Every row gives one point. Examples show where two turns around zero, p and q, send a point. Write where each new point lands after one turn and then the other. Backwards means that the second turn is done in reverse. Each puzzle has new turns, and all numbers are rounded.

Turn p:
-29,-18,-6 -> -25,-14,-20
-22,19,51 -> -35,45,13
54,25,-48 -> 76,-11,0
-39,-10,-6 -> -28,-6,-29
-15,-14,45 -> -42,13,23
51,-2,-36 -> 55,-27,13
Turn q:
-19,-30,18 -> -27,-15,25
-52,7,33 -> -45,34,27
-16,28,-41 -> -7,19,-48
11,4,-29 -> 10,-8,-28
76,-9,19 -> 69,-29,25
Where do these land?
p, then q: -26,20,73 -> -26,76,5
p, then q: 41,6,-48 -> 46,-44,6
p, then q: -22,5,-19 -> -4,-9,-28
p, then q: 7,-31,-6 -> -16,-23,17

Turn p:
23,34,12,0 -> -16,37,11,-8
-6,-15,1,22 -> 10,-10,7,22
0,6,-58,-10 -> 19,10,-55,-3
29,-6,-45,-21 -> 36,17,-34,-24
-7,-18,47,-18 -> -15,-27,39,-20
-16,-5,76,47 -> -31,-14,74,41
-22,3,-32,-19 -> -4,-13,-41,-7
Turn q:
38,19,-23,3 -> 35,33,-5,1
-15,27,0,16 -> -13,14,1,29
-37,47,-14,-9 -> -33,22,-34,34
9,-44,36,26 -> 4,-34,51,-15
-31,-7,29,-44 -> -49,-13,-15,-31
37,-42,-28,8 -> 57,-21,3,-18
Where do these land?
q, then p backwards: -64,33,-12,8 -> -55,34,-12,33
p, then q: 18,-52,-15,-3 -> 37,8,18,-39
p, then q backwards: 23,18,-19,27 -> 16,37,-17,9
q, then p: 11,-30,14,12 -> 8,-13,28,-19
q, then p: 12,32,31,-44 -> -50,0,-34,-20

Turn p:
27,21,37,-26,27,45 -> 5,11,-10,-15,35,65
21,-12,37,17,44,9 -> -9,-7,2,42,28,40
-26,-7,-29,35,-32,-3 -> 2,-14,-10,4,-51,-30
26,-17,50,1,0,20 -> 10,-24,24,9,14,48
16,22,-16,-35,-11,-38 -> 22,28,16,-22,25,-35
-36,-19,-29,-22,-10,-16 -> -31,-5,4,-25,-9,-41
-51,21,-26,16,-27,-33 -> -12,30,7,-4,-51,-46
37,7,10,-18,38,24 -> 6,3,-21,2,47,33
-14,-15,-35,32,-26,-8 -> 5,-21,-13,8,-37,-36
Turn q:
32,22,24,34,17,10 -> 8,5,26,50,17,-8
49,-9,-56,43,-13,-1 -> 3,-58,-11,41,-32,-37
-12,8,-27,-45,-18,30 -> 17,16,-38,-16,-36,24
-24,-8,29,-29,-33,-17 -> -13,30,19,-45,-14,2
-60,-21,22,-20,21,34 -> -17,13,-7,-28,22,69
12,-19,14,1,29,-27 -> 14,-17,19,-13,34,-12
3,28,-6,16,-4,-28 -> -13,10,-7,11,8,-37
Where do these land?
q, then p: 14,-25,22,11,-37,43 -> 16,-24,23,-14,-38,41
q, then p: 10,32,-5,-29,-23,2 -> 39,23,-1,-12,-8,-17
q, then p: 11,-11,7,-23,76,3 -> 2,-15,-40,26,60,21
p, then q: 11,-35,-37,-4,-27,-46 -> 2,-19,32,-39,27,-44
p, then q backwards: -9,-29,25,42,-1,-66 -> 53,14,25,60,-20,3
p, then q: 3,47,-16,4,33,-3 -> -1,12,-41,35,5,-22
q, then p: -30,3,1,-11,-7,33 -> 1,2,-28,-27,-21,15
p, then q: -4,18,21,10,-45,34 -> 23,13,15,1,-54,15
q, then p backwards: -7,-1,-19,0,30,-1 -> 23,-9,-13,-3,16,16

Turn p:
10,-22,26,15,65,-6 -> 26,-25,32,-6,51,28
-44,30,-41,-13,-1,11 -> -40,-16,-4,8,-4,-54
18,49,-65,24,6,27 -> -24,-56,-31,54,-20,-15
-6,15,-9,25,-10,14 -> -25,-15,-1,8,-17,8
-33,-22,52,-2,-2,-76 -> -4,77,52,-8,34,12
21,-14,8,-52,4,-23 -> 42,31,-19,-6,21,-18
4,-4,19,4,18,-9 -> 6,3,9,-3,21,15
4,-57,6,20,-36,13 -> 25,7,27,-26,-52,19
26,25,5,-21,-44,49 -> -7,-6,-66,-22,-35,6
Turn q:
-10,-12,23,18,65,-14 -> -37,12,43,-8,-2,-46
-35,-1,-13,26,18,24 -> -40,17,0,0,-33,7
-19,-13,28,13,21,57 -> -60,-10,9,36,-3,10
25,16,-10,-33,-36,14 -> 30,-2,-32,16,28,24
-21,-56,-23,11,0,42 -> -57,-19,-8,-26,-4,40
41,27,-37,-13,11,-11 -> 21,25,-40,-14,25,-26
21,19,34,22,-33,-65 -> 68,-32,19,2,-23,-35
-13,-10,12,0,-43,-72 -> 66,-22,35,-29,-23,7
11,31,-14,-44,-3,25 -> 10,32,-25,24,34,18
Where do these land?
q, then p: 8,22,-71,-3,-14,-16 -> 9,-10,-55,33,-8,-41
q, then p: 20,7,36,-18,11,8 -> 2,-9,31,10,21,26
p, then q: -24,18,-7,-31,-14,-17 -> 27,31,11,-9,-18,-13
q, then p: -14,-62,39,-19,-28,-26 -> 41,-2,4,-68,12,29
q, then p: 13,2,-10,-35,-9,71 -> -25,-70,26,5,0,-17
q, then p: 3,10,18,57,66,6 -> -38,66,42,17,4,-14
p, then q: -6,4,-5,49,-12,-26 -> -14,-19,6,36,-36,8

Turn p:
1,-18,-48,-18,10,-1,16,-15 -> 6,-20,-50,-14,-7,15,11,-3
9,9,-6,4,-26,-2,21,9 -> 3,24,-5,-3,-7,-1,17,22
5,8,37,9,-3,-14,-6,-33 -> -31,3,28,-11,-10,-24,3,-17
11,-5,-11,16,13,0,-37,-21 -> -5,-5,-13,17,-9,-18,-19,-35
-15,25,12,2,-12,20,27,9 -> -9,28,13,-9,21,21,10,16
-6,-14,14,-41,-8,7,-55,11 -> 38,-12,19,-21,-8,-8,-52,-13
-40,-17,-25,39,32,-35,-11,39 -> -10,-42,-20,55,29,-8,-21,35
-10,-20,36,6,-12,19,16,13 -> -8,4,36,3,-15,29,-3,17
45,32,-9,-18,5,6,28,-11 -> 18,21,-8,-19,5,-5,52,-21
Turn q:
-3,-17,-23,19,-4,-56,-6,13 -> -27,-20,-30,23,22,-37,5,12
-46,59,-20,-34,16,-4,-3,-43 -> -1,4,13,-68,14,-27,-7,-59
17,20,-2,6,6,-12,-7,-17 -> 14,6,4,5,27,-8,1,-13
13,-24,19,-24,-38,15,6,42 -> 13,3,-4,27,-57,0,-17,25
4,26,-10,19,9,2,15,-23 -> 12,11,-2,-14,24,2,27,-15
-14,4,-13,17,-36,6,-27,12 -> -16,19,-37,14,-13,5,-13,-19
27,-39,-18,17,9,-1,14,-16 -> 8,-38,-9,19,17,22,22,15
1,-19,33,-5,14,-3,-8,-5 -> -13,-5,34,14,1,8,-9,9
-7,-27,33,1,-2,7,23,25 -> -14,3,20,12,-32,5,12,33
10,17,0,-14,27,46,-7,13 -> 25,18,8,-32,0,30,-22,15
Where do these land?
p, then q: -11,3,-10,11,-21,-10,21,14 -> -1,17,-19,-12,-8,-12,-2,22
q, then p: -14,-12,-3,9,19,-15,8,5 -> 1,-20,3,-1,11,12,-4,20
p, then q: -12,-22,29,-14,9,52,16,14 -> 16,24,26,-2,-25,52,-10,-3
q, then p backwards: 16,-15,31,22,-12,-14,7,14 -> 9,-1,7,40,-6,-5,12,24
q, then p backwards: -5,-20,24,-21,-11,-24,12,20 -> 7,-21,20,21,-15,-32,-9,4
q, then p: 1,18,-16,14,-9,39,-54,-3 -> 6,25,-27,-4,20,5,-25,-53
p, then q: 7,-15,-76,0,16,-9,10,-49 -> 4,-58,-60,-31,0,2,16,-25
p, then q backwards: 27,18,-9,5,8,-11,-10,12 -> 20,18,-2,3,-16,-21,11,-6
q, then p: -9,45,31,-27,2,-9,-10,-27 -> -20,-4,33,-31,2,-38,6,-28
